Each wall is flat, endless, passes through zero and stands at right angles to its row. A trip goes straight from one point to another. Which walls does it cross, in order?
(in the rows, 128 means zero)

Walls:
(1): [138 168 57]
(2): [83 142 115]
(3): [147 131 109]
Trips:
[26 156 162] to [79 91 103] -> none
[156 140 69] to [81 156 154] -> 2, 3, 1
[110 90 7] to [165 79 151] -> 2, 1
[91 133 102] to [120 118 126] -> 1

Walls:
(1): [170 80 119 98 203 77 162 150 96 130 120 110]
(2): [146 84 126 173 81 162 110 146 139 104 87 170]
(3): [110 157 146 151 124 80 126 157 123 156 117 134]
(4): [154 137 145 143 132 84 99 140 128 178 122 89]
Trips:
[76 103 82 148 166 129 115 169 177 151 139 99] to [170 52 126 191 169 176 142 158 115 77 88 83] -> 2, 3, 4
[179 113 167 120 99 122 154 146 57 140 181 80] to [249 105 131 170 202 154 163 132 97 125 96 150] -> 2
[162 141 132 135 121 126 129 103 174 101 72 108] to [145 180 92 158 157 167 63 122 97 90 197 139] -> 4, 2
[186 150 114 179 144 130 168 133 118 157 122 185] to [150 130 121 137 116 105 140 191 115 37 144 189] -> 4
[130 108 110 127 127 153 135 198 78 128 104 158] to [101 66 69 143 133 135 65 143 161 105 165 96] -> 3, 1
[82 172 106 85 178 167 98 139 159 119 165 146] to [200 88 154 114 122 170 166 160 152 185 78 105] -> 1, 4, 2
[133 135 130 153 91 237 147 85 90 95 132 137] to [155 144 111 173 124 149 190 133 112 73 79 46] -> 1
[135 158 163 176 122 210 101 101 167 126 190 160] to [154 98 160 91 213 89 153 125 115 174 103 160] -> 2, 1, 4, 3

Walls:
(1): [67 149 88 114 122 99 115 169 138 45 168 134 181 83 114 188 155 151 161 184 72 132 225 143 75 146 202 89 98 162 81 123 118 93 140 172 175 115 154 146 135 147 151 164 114 121 122 156]
(2): [132 144 115 103 124 119 141 76 214 163 167 86 136 153 199 102 108 108 65 75 137 156 150 155 159 154 111 125 111 130 77 129 112 127 33 103 103 114 139 90 147 100 110 113 103 147 146 86]
(3): [125 108 129 108 107 171 142 193 104 124 82 114 170 88 150 114 172 171 164 129 172 116 168 131 145 167 82 69 57 118 143 70 120 152 126 73 136 92 140 75 145 154 171 100 135 57 92 123]
Trips:
[110 126 130 106 105 104 90 178 174 87 143 136 67 153 95 124 94 106 65 161 112 129 126 115 123 158 166 76 130 100 163 113 87 77 68 149 136 163 152 128 159 183 50 170 137 132 126 181] to [163 93 142 131 141 90 103 157 106 190 114 119 87 41 144 95 177 41 144 147 158 83 108 167 98 133 100 222 150 76 144 122 134 98 117 125 155 209 111 56 160 75 121 23 87 73 104 149] -> 1, 2, 3
[140 182 138 70 153 134 97 99 130 100 50 92 85 91 106 127 101 157 85 85 136 73 162 104 108 135 133 151 181 153 179 77 168 198 185 103 99 154 89 77 131 101 139 143 129 137 171 169] to [190 138 104 151 158 119 180 143 115 63 160 139 140 149 107 157 116 121 151 102 78 120 162 165 103 111 77 128 108 145 129 69 128 113 118 96 183 171 124 170 197 132 153 93 146 136 109 100] -> 1
[88 74 131 143 147 203 126 102 94 159 59 101 111 93 149 142 155 114 125 208 216 152 123 128 156 129 156 126 150 105 117 107 150 143 155 88 148 81 156 176 175 123 98 106 142 166 52 105] to [107 169 96 157 195 123 170 74 101 110 132 67 167 142 138 201 105 102 135 95 97 121 167 151 149 123 98 155 109 178 151 240 161 167 104 63 188 127 171 135 159 133 181 119 101 141 101 176] -> 1, 2, 3
[135 85 73 176 74 132 195 53 113 122 88 152 108 102 133 154 182 144 133 96 209 128 122 155 158 111 145 169 87 151 137 165 167 135 139 147 153 199 152 184 205 131 133 102 135 134 159 119] to [135 108 184 139 144 126 107 124 133 94 168 77 157 111 179 170 147 137 132 115 108 74 126 209 98 216 165 132 131 75 133 86 136 117 94 147 197 63 133 78 156 159 193 98 62 135 144 119] -> 3, 2, 1
[74 157 63 116 115 135 112 144 114 125 76 118 123 113 160 97 143 84 131 67 79 213 153 83 101 173 170 93 115 161 67 107 107 162 90 118 145 155 92 81 68 111 131 141 104 168 143 119] to [167 115 121 109 100 140 140 165 115 112 150 162 123 65 133 140 123 98 106 104 136 111 134 129 167 137 96 169 146 151 60 249 159 137 125 160 155 110 115 201 109 177 102 111 69 120 115 135] -> 3, 2
[146 88 84 164 144 130 178 114 82 83 153 113 103 130 149 161 117 141 157 133 135 112 132 91 129 118 152 125 131 130 155 145 126 178 92 110 160 178 79 108 179 157 198 157 141 104 131 55] to [144 144 173 108 155 71 146 60 80 94 169 126 187 94 76 122 108 106 103 110 105 147 136 148 159 149 232 174 102 95 199 142 167 88 220 124 150 90 89 130 129 171 104 67 190 106 119 178] -> 3
